Every row gives one point. Any point is a mix of the corners, with weights that add up to 1. It lies inside the corners' shape when no weight is negative. Is each point inside? If not, which corners have a negative weight?

Corners:
(1): [ 0.09 -0.70]
(2): [0.03 0.91]
(3): [ 0.33 -0.20]
Points:
[ 0.21 -0.35] -> inside
[ 0.09 -0.59] -> inside
[ 0.21 -0.61] -> outside (2)
[0.18 0.52] -> outside (1)
[0.21 0.09] -> inside

Corners:
(1): [-0.71  0.26 -0.61 -0.23 -0.62 -0.36 -0.63  0.25 -1.17]
(2): [-0.64 -0.24 -0.07  0.43 -0.19  0.48 -0.26  0.53 -0.71]
(3): [ 0.02  0.46 -0.03  0.62 -0.08 -0.19 -0.38  0.43 -0.29]
(4): [ 0.51  0.35 -2.11 -0.08 -0.37  0.78  0.00 -0.90  0.93]
(5): [-0.98  0.38  0.59 -0.39 -0.12 -0.41 -0.27  0.75  0.20]
(6): [ 0.58 -0.15  0.18 -0.17  0.40  0.48 -0.37  0.50 -0.52]
(7): [ 0.60 -0.25 -0.28  0.38 -0.43 -0.58 -0.27  0.40  0.03]
(8): [-0.62  0.01  0.39  0.08  0.07  0.23  0.04 -0.58 -0.68]
(9): [ 0.47  0.14  0.05 -0.23 -0.62  0.38  0.24  0.28 -0.42]
(10): [-0.29  0.11 -0.48  0.06  0.04  0.19  0.98  0.32 -0.93]
Points:
[ 0.01  0.13  0.13 -0.13  0.20  0.51  0.07  0.25 -0.33] -> outside (1, 7)
[ 0.11  0.10 -0.40 -0.04 -0.19  0.28  0.16  0.13 -0.37] -> inside
[-0.24  0.20 -0.11 -0.15 -0.12  0.26 -0.05  0.19 -0.42] -> outside (7)
[-0.25  0.17 -0.23 -0.04 -0.36 -0.18 -0.29  0.32 -0.45] -> inside
[ 0.29  0.07 -0.15 -0.10 -0.25  0.27 -0.04  0.25 -0.31] -> inside
[ 0.17 -0.22 -0.44  0.05  0.17  0.36 -0.30  0.14 -0.57] -> outside (3, 5, 9)
[-0.05  0.12 -0.09 -0.08 -0.27  0.10 -0.08  0.18 -0.31] -> inside
[ 0.14  0.02 -0.47  0.19 -0.24  0.18 -0.02  0.11 -0.56] -> outside (5)

Corners:
(1): [ 0.03 -0.04  0.47  0.11  0.34 -0.35  0.21 -0.15 -0.42  0.90  0.51  0.43
 -0.61 -0.47  0.42 -0.17 -0.54 -0.57]
(2): [-0.21  0.30  0.26  0.14  0.31 -0.33  0.25 -0.03 -0.52  1.01 -0.17 -0.51
 -0.33 -0.04 -0.68 -0.62 -0.47  0.21]
(3): [-0.04 -0.10  0.05  0.81 -0.07  0.33 -0.68 -0.01  0.14  0.52 -0.08 -0.67
 -0.05  0.45  0.87  0.29  0.37  0.35]
(4): [-0.44  0.65 -0.46 -0.57  0.30 -0.48  0.14 -0.53 -0.20 -0.37 -0.72  0.15
  0.07  0.06  0.18  0.67  0.81 -0.23]
(5): [ 0.23  0.36  0.69  1.06 -0.33  0.64 -0.08  0.23  0.93  0.00  0.46 -0.88
  0.13  0.09  0.18  0.90 -0.05  0.27]
(6): [ 0.01 -0.23  0.47 -0.13  0.79  0.14 -0.04 -0.22 -0.61  0.17 -0.09 -0.09
  0.02 -0.40 -0.16 -0.41 -0.95  0.22]
(7): [ 0.09  0.03  0.59  1.17 -0.56  0.72 -0.28 -0.26  1.20  0.26 -0.59  0.01
  0.17 -0.55  0.51 -0.09  0.02 -0.20]
(8): [-0.60 -0.36 -0.04 -0.68  0.07 -0.33  0.18 -0.12  0.14 -0.55 -0.42 -0.09
  0.04 -0.38  0.05  0.07  0.91 -0.02]
(9): [-0.73  0.02 -0.66  0.09  0.69 -0.65  0.01 -0.29  0.70 -0.43 -0.13  0.24
 -0.03 -0.11  0.17  0.31  0.38 -0.03]
(10): [ 0.25  0.01  0.60  0.21  0.29 -0.50  0.29  0.72 -0.37 -0.02 -0.51  0.02
 -1.14 -0.30  0.00 -0.58 -0.62  0.33]
(11): [ 0.27 -0.04  0.11  0.82  0.93  0.49  0.75 -0.17 -0.64  0.31  0.33  0.14
 -0.55 -0.33 -0.11 -0.45 -0.20  0.42]
(12): [-1.35  0.08 -0.02 -0.53  0.01 -0.17  0.00 -0.21  0.41 -0.72 -0.31  0.94
  0.22  0.44  0.48 -0.08  0.86  0.36]
(13): [-0.52  0.57 -0.38 -0.69  0.29  0.05 -0.55  0.31  0.20 -0.20 -0.16  0.63
  0.27 -0.16  0.16  0.41  0.75 -0.07]
(14): [-0.48  0.58 -0.26 -0.16 -0.11 -0.49  0.13 -0.26  0.22 -0.10 -0.22  0.28
  0.51 -0.55  0.61  0.51  0.53  0.92]
(15): [-0.86 -0.05 -0.66 -0.05 -0.18 -0.46  0.10  0.07 -0.27 -0.56 -0.51  0.39
  0.23 -0.27 -0.09  0.58  0.19  0.37]
(16): [ 0.20  0.38  0.44  0.35  0.33 -0.43  0.31  0.39 -0.65 -0.18  0.35 -0.31
 -0.16 -0.49 -0.43 -1.22 -0.49  0.08]
(17): [-0.27  0.25 -0.12  0.55 -0.22  0.37  0.41  0.71  1.12  0.14 -0.41 -0.51
  0.85  0.28  0.93  0.40  0.07 -0.06]
(18): [ 0.33  0.10 -0.26  0.36 -0.83  0.69 -0.05 -0.38  1.17  0.37  0.30 -0.77
  0.08  0.31  0.77  0.19 -0.01  0.05]
(19): [ 0.85 -0.18  0.33  0.43 -0.03 -0.35  0.31 -0.01 -0.21  0.33 -0.15  0.47
 -0.14  0.30 -0.47 -0.36 -0.15  0.29]
Points:
[ 0.47  0.11  0.44  0.86 -0.23 -0.07 -0.04 -0.02  0.24  0.69  0.06 -0.56
 -0.10 -0.01  0.27  0.03 -0.70  0.08] -> outside (8, 11, 12, 13)
[-0.29  0.07  0.07  0.11  0.12 -0.08 -0.01 -0.21  0.17  0.03 -0.18  0.11
 -0.14 -0.14  0.13  0.13  0.17  0.22] -> outside (16, 17)
[-0.13  0.13  0.12  0.10 -0.06 -0.19  0.03  0.11  0.21  0.03 -0.24 -0.05
 -0.03 -0.08  0.18 -0.05  0.00  0.11] -> outside (11)
[-0.14  0.11  0.01  0.00  0.11 -0.06  0.06  0.05  0.15 -0.01 -0.20  0.09
  0.09 -0.06  0.14  0.06  0.20  0.09] -> inside
[-0.11  0.17  0.12  0.21  0.14 -0.24  0.17  0.13 -0.20 -0.07 -0.02 -0.04
 -0.06 -0.27 -0.08 -0.34 -0.13  0.13] -> inside
